Each row of a before or after table is a point. One or more steps were done to the points. Then noise was added and the rows were shuffled. The steps act on how far a point lies along the listed directions, d1 being the first. Name the steps. A step turns or swaps two directions, mirrors them in a line or flattens them onto one, adds a multiple of one to another, or multiplies one. Angles are multiples of 10 degrees, from the lower direction toward the higher: turns from -170 to 170, lines from 10 to 170 but not 90. Use the fewest steps. Two steps may share a direction if one is a turn and the other turns, adds or multiplies; they go together, in the order done. Otherwise the lowest direction goes first.

Directions:
(1): [  4 -60]
(2): [60  4]
Before:
[[  7 -22]
 [ 30  -6]
 [-14   0]
 [ -3  -9]
 [  3  13]
 [-22  -5]
 [  7  -4]
 [-34 -11]
 [  3 -37]]
After, 9 rows:
[[-26 -16]
 [ -7 -10]
 [ -4  18]
 [ -6 -38]
 [  5 -13]
 [ 36 -11]
 [  3 -60]
 [ 25  -2]
 [ 16   1]]
Steps: multiply d1 by 1.6; multiply d2 by -1

Directions:
(1): [-15 -60  23 -24]
(2): [-53  30   9 -34]
Before (8 x 4):
[[-28  18   5 -15]
 [  3  11   6  12]
 [  0 -51  14  -7]
 [ -8  -7   5  -6]
 [  2 -23  11 -11]
 [-17  17   4  -7]
 [ 28  13 -12  19]
 [  2  -2  -4   5]]
After (8 x 4):
[[  1  13   5  13]
 [ -6  12   3  -2]
 [-12 -59  19 -15]
 [ -7 -11   6  -7]
 [ 14  26 -12  14]
 [-13  10   1  -5]
 [ -3 -30  16 -14]
 [  2  -1  -4   2]]
Steps: multiply d1 by 1.3; multiply d2 by 0.4

Directions:
(1): [ 43   7  39 -33   1 -10  -1 -19]
(2): [  2  45  13  26 -36  26   6 -13]
(3): [-29  16   0 -50 -27   1  -7  26]
(4): [-27   3 -16 -18   3  -6   9 -60]
(5): [  4  30 -11 -16  48  36  10   8]
(6): [-29   9  35  11  22  -4 -47  -5]
Before, 13 rows:
[[-15  21   1  -3 -17  15   3  -5]
 [ 16   2   4 -37 -10  -7  15  -3]
 [-16   6   8 -19 -19  -4 -13   1]
 [  6   1  10 -18  15   0 -13  -1]
 [ -2 -16 -16 -16 -17 -19  17 -11]
 [ 19   2  12  -6   6  -2   0 -27]
 [  6  19   6  -6 -19  11   0  16]
 [ 10  14  11 -22  -8  22  14  -9]
 [  3   3  -1  -8   3  16   1  13]
 [ -5  -1 -20   3   3   7  14  -4]
 [ -3   8   6  -7   8   6  -2   6]
 [ 19   8   1  18 -21  -1   5  -5]
 [ -1   6   1  17  -2   1 -11  16]]
After, 13 rows:
[[-22   6 -31  29  17  23  10   2]
 [ 17   7  22   3  13   5 -16  16]
 [  2  10  -2  -6  38  27  -4  10]
 [  1  17   5 -16  28  18   3   8]
 [-17  -7 -20  11  -6  -5  -5  30]
 [ -4 -24  13  30 -29 -37  -7 -38]
 [ 56  16  38 -42  -7  -3   9 -30]
 [ 26  18  23 -48  24   9  -4 -14]
 [-12  22   6  21  -2  22  -7  15]
 [ 30 -11  13  16 -33 -20  -3   6]
 [ 45  29  48 -25  32  31  -1 -16]
 [ 53  10  59 -28  17 -15  -9 -43]
 [ -9  -3  28   1 -24 -18 -27  -7]]
Steps: multiply d1 by 3; turn d2 and d4 by -50 degrees; swap d3 and d6; multiply d5 by 3

Directions:
(1): [ 19 -13 -48  26 -21 -41  21 -15  17   3  24 -13]
(2): [  9  27   1  -9  27 -33 -54  -4   7  16  31  18]
(3): [  2  16  27  -7 -26 -29  -3 -36 -33  26 -22 -34]
(4): [  5  -1   0  60  29  11   0   8  -8  47 -21   5]
(5): [-10 -29  20  22 -31  20 -22 -47  14   0  13  34]
(6): [ 13  -7 -29   5 -34  -7 -40  26 -26 -13 -39  21]
Before:
[[-12  12  -6   6  13   7  23  34 -32   4 -45 -16]
 [ 14   9  -7 -10 -26 -24 -15 -10 -11  -7  -7 -11]
 [  6   0  -7  17  -6 -32   7 -36  24  11  39   7]
 [  0 -11 -26   9 -15  -1 -18  10  -1 -10   1  17]
 [  8  25 -27  -4  41   3 -31  60   1   0 -21  14]
 [-11   7   6 -29   9   8  10  29  13 -26   2  -3]
 [  2   3   6  18   3  17 -22  11 -15   3 -26  12]
 [ 11  -4  16  14 -15   3 -14  -2 -18 -10 -36  11]
 [ 10  -9 -13  -5 -34 -25  21 -23  -7 -10  13 -13]
 [ 13 -10  20   8 -35  -8 -11 -13 -13  12 -13   9]
 [  6  14 -20  -1  21 -11  11  25  28   5  20  -1]
 [ -5  -7 -24  19   0 -11  58 -13  -7  25  -1 -21]]
After (12 x 12):
[[ -6  30  -5   8  49 -11 -20  32 -11  16  -5  12]
 [  2  16  14 -34 -14 -30   1 -18 -25  -3   5 -20]
 [  3  -1  -6  32  10  18 -24  12  -2   2 -11  26]
 [ 15  -3 -58  26   6   0   4  51   3  -8 -32   4]
 [  8   6 -24   3  -7 -18  36  14  12   9  -4 -27]
 [ -5   1 -11 -26   1  -9   8  20  27 -29  23   2]
 [ -2  -2  14   7 -28 -13  37 -30  -9  11 -10 -25]
 [  5  -5  32  -1 -19   6 -28  -1  -9  11  -6  21]
 [ -6  32   7  -2  36 -31  18 -14 -21  50   4 -22]
 [  3  -4 -27   5 -18 -16 -14   3  -9  -2  -3   4]
 [  8  14  11 -23 -20  -6 -15   0 -17 -17 -20 -10]
 [ 11   7  16  16   7   4 -38   1  -3  -7 -14  34]]
Steps: add -0.5 times d1 to d5; turn d1 and d3 by 60 degrees; mirror d2 and d6 in the line at 80 degrees; multiply d4 by 1.3

Directions:
(1): [ -4  42  56 -20  -2  -1 -25  -7  10  19   7 -44  -7   2  10  -3 -32   0]
(2): [ -1 -20 -28  11   7  60 -15   5 -11  -2 -16 -19 -22  -3  39 -11 -38 -11]
(3): [  5   4  27 -33 -12  35  56 -16   8 -11  11  26 -25 -22   3 -30   4   3]
Before (13 x 18):
[[  7  -6 -12   1   6  12   2   3  -5   7  -2   2   2  -6  10  -6  -4 -15]
 [ -1 -26 -50  35  11 -18 -13  10 -20  -7  -9   7  20   8  -4  17  18  -4]
 [  7 -18 -20   7  -3 -18   1  12  -5 -10  -2  13  11  10  -8  15  13  -5]
 [-13  24  35 -13  -2  -6  13  -4  11   1   8 -25   0   3  -7   2  -6  -1]
 [ -9  25  27 -22   8  -5 -16  -9  15  14   7 -14  -7   1  11  -7 -17   0]
 [ -1   9  22 -15  -2  25   2  -6   2   4  -3 -24 -26  -5  24 -23 -28  -3]
 [ -9 -17 -35   5   8  -3 -24  13  -4   6  -6 -15  12  15   8  14  -9 -11]
 [ 10  16  45 -23  -6  38  31 -22   2   0   7  -7 -31 -19  24 -32 -22  -3]
 [  6  12  27 -29  -2  45  42 -15   9  -6   7   5 -22 -16  17 -18 -22   4]
 [ -3 -29 -60  35   1 -35  -4  17  -5 -11  -2  29  27   3 -21  21  30   1]
 [ -3  13  -8  16  -2 -34  -8  18  -6   4   7  -1  20  12 -19  10  22   5]
 [ -4 -10 -31  24  21  -2 -39  10 -23  -4  -3 -14  15  16   4  11  -2  -6]
 [ -4   0  25  -9  -9 -16   8  -3  -1  -2   9   3  -4   4  -7 -15   1  -5]]
After, 13 rows:
[[ -5 -13 -29  -1  14  26  -4  -1   5   0  -7   5 -15  -3  28 -10 -17  -6]
 [ -6  26  20   9   7 -49 -28   0  -7  13   7 -23  24  13 -15  21   6   1]
 [ -8  46  42  -4  -7 -56 -29   1  13  16  18 -28  26   6 -19  17  -7   5]
 [ -4  30  19   6  -3  -2 -23  15  -3  15   6 -33   2   9   7  -2 -17  -1]
 [  8 -20 -19  -8  -2  27  59  -7   3 -19   3  40  -9 -13  -4 -10  12   5]
 [-12 -11  -7   4   3  40  15   1   1 -11  -4 -13 -17   0  17  -5 -16  -8]
 [ -9  -6 -19  -1   4 -27 -23  12   2  10   0 -11  21  17  -6  19   2  -7]
 [  8  15  22 -11  -8 -24 -13   7   3   3   4 -15   7  11  -3  11  -1  -5]
 [ -5 -10  15  -6  -5  12   5  -1  -7  -1   4  -1 -13   0   8 -20 -12  -6]
 [  7  -4  -9  -1   4 -10   1   6  -2   7   3   8  12  -4  -3  -2  14 -10]
 [ -5   8 -11  16  16 -26 -41   6 -17   0   4 -16  23  16 -10  17   8  -2]
 [ 15 -34 -23   3  -1  35  51 -13 -13 -22  -4  41 -22 -17  11 -23  18  -5]
 [  2 -36 -39   9   1  12  22   2  -8 -12 -12  20 -12   0  10 -12  13  -2]]
Steps: turn d2 and d3 by -20 degrees; turn d1 and d2 by 110 degrees

Directions:
(1): [-28  31   0  -1 -10  43  17 -33  -5  17 -12  14  -3  -8  -5 -16  28 -21
  13  -7 -14  14   8  12  -4 -33 -25  -9  24 -16 -12  14]
(2): [-26   7  13  24 -13  -5 -24  30 -13  12 -27   3  -3 -14  -7 -55  10  17
   2  17  27 -30   9  14  -3  16 -13   8   9  22  -3  -5]
(3): [ 24  20 -60   1 -19  18 -15  22  -4 -13 -11  22   6   6 -16  -4 -16 -10
 -15  19  20  17  -5 -26 -16  16   2  -8  24 -14  -7  17]
Before:
[[-23  10  32  -8   7  18  19 -43   0  18   3  -8  -1  -3   0  -4  28  -7
   16 -15 -23   4   5  15   7 -35 -13  -5   4  -9   4   3]
 [  2   5  -7   3  -1  14   3  -9  -2   0  -9   7  -2  -5  -5  -6   6  -7
   -3   0   6  15   1   3  -2  -9  -6  -8   3  -6  -4   5]
 [  1   2 -11   6   0   7  -5   7   2  -4 -10   7   7   5  -8   1  -3  -5
   -3   5   7   4   1 -10  -2   0   0  -4   3  -3  -6   4]
 [ -8  13  -9   6 -10   6 -15  18  -8   4 -21  14   2   0 -10 -29   3   1
   -5  11  20  -8   0  -2  -7   6  -3  -1   7  -4  -9   4]
 [ -6   3  -3   1  -7   6   2   6  -4   0   0   0  -1  -1  -4 -13   3   4
   -2   2   5  -6   6   2  -5   0  -4   1   6  -2  -1  -2]
 [-12   2  31  -1  13   8  13 -25   1  10   8  -8  -1  -5   4   0  15  -4
   12 -13 -14  -7   7  14   8 -24  -9  -4  -8  -4   1   0]
 [-12   9  11  -3  -2  20  10 -21  -3  12   6   1  -2  -1   8  -1   9  -9
    8 -10 -15   5   4   6   3 -11 -15   1   6  -3  -2   8]
 [  2  -1   2  -4   4   3   6 -10  -3  -2   0   1   5   1   1   9   1  -5
    0  -3  -1   6  -2   2   3  -8  -3  -1  -4   2   6  -3]
 [  9   2 -23   6  -4  -3 -14  28  -4  -8 -11   8   4   2  -8 -16 -12   7
   -5  11  24  -7   1  -7  -3  20   8  -2   4   2   0   7]
 [ 12   7 -21   4  -3  12  -6   3  -1  -9  -3   9   0   6  -7  -1  -5  -1
   -5   7  11   4  -2  -7   0  -2  -5  -2   6  -3  -4   8]]
After, 10 rows:
[[ -8  12  -3   3  -2  22  10 -20  -2   5 -10  10  -2  -6  -3  -7  14 -11
    1  -3   2  18   4   7  -2 -19 -13 -10   6  -9  -6   7]
 [-20  24   3  -4 -10  41  16 -34  -5  17   1   9  -1  -2   3  -5  21 -20
   12 -11 -21  15   7   8  -1 -25 -25  -5  18 -13  -7  18]
 [  6 -10  -8  11   2 -21 -21  36  -4  -7 -10  -1   2   2  -3 -19 -15  19
   -5  10  27 -21   4   0   2  27  11   4  -6  15   3  -2]
 [  7   4  -8   3  -1  11  -2  -2   0  -6  -1   5  -1   5  -5  -1  -1   3
   -1   3   6   1   0  -3   4  -6  -9  -1   2  -1  -3   4]
 [-11   4   1   4  -7   8   2   6  -7   3  -3   1  -3  -5  -6 -20   6   3
    1   2   6  -9   9   6  -6  -3  -7   0   7   1  -3  -2]
 [-10  18  12  -3   5  28  16 -32  -1  10   3   3   1  -4  -3  -3  19 -14
   13 -10 -13   5   8   9   5 -31 -16  -9   7 -14  -5   8]
 [ -2   0  -2   8   2   5  -2   4   3  -2  -9   3   7   3  -5   1   0  -4
    0   2   4   1   1  -7  -1  -3  -1  -2   0  -2  -5   3]
 [-31  35  13 -11  -4  52  28 -62  -4  23  -6   7  -2  -4  -6 -10  41 -24
   19 -14 -30  25   8  13  -1 -54 -28 -15  25 -26  -4  19]
 [  4   1  -2  -7   3   7   8 -14  -1  -2   2   3   7   2   2  12   2  -8
   -1  -5  -4  10  -3   1   2 -10  -3  -3  -4  -2   4  -2]
 [-21  14   5  12 -11   7 -16  19 -11  10 -27  13  -1  -5  -8 -44  10   6
   -1  12  22 -18   4  10  -5   3  -8   2   8   2  -8   2]]
Steps: multiply d1 by 2; multiply d2 by 1.6; multiply d3 by 0.4
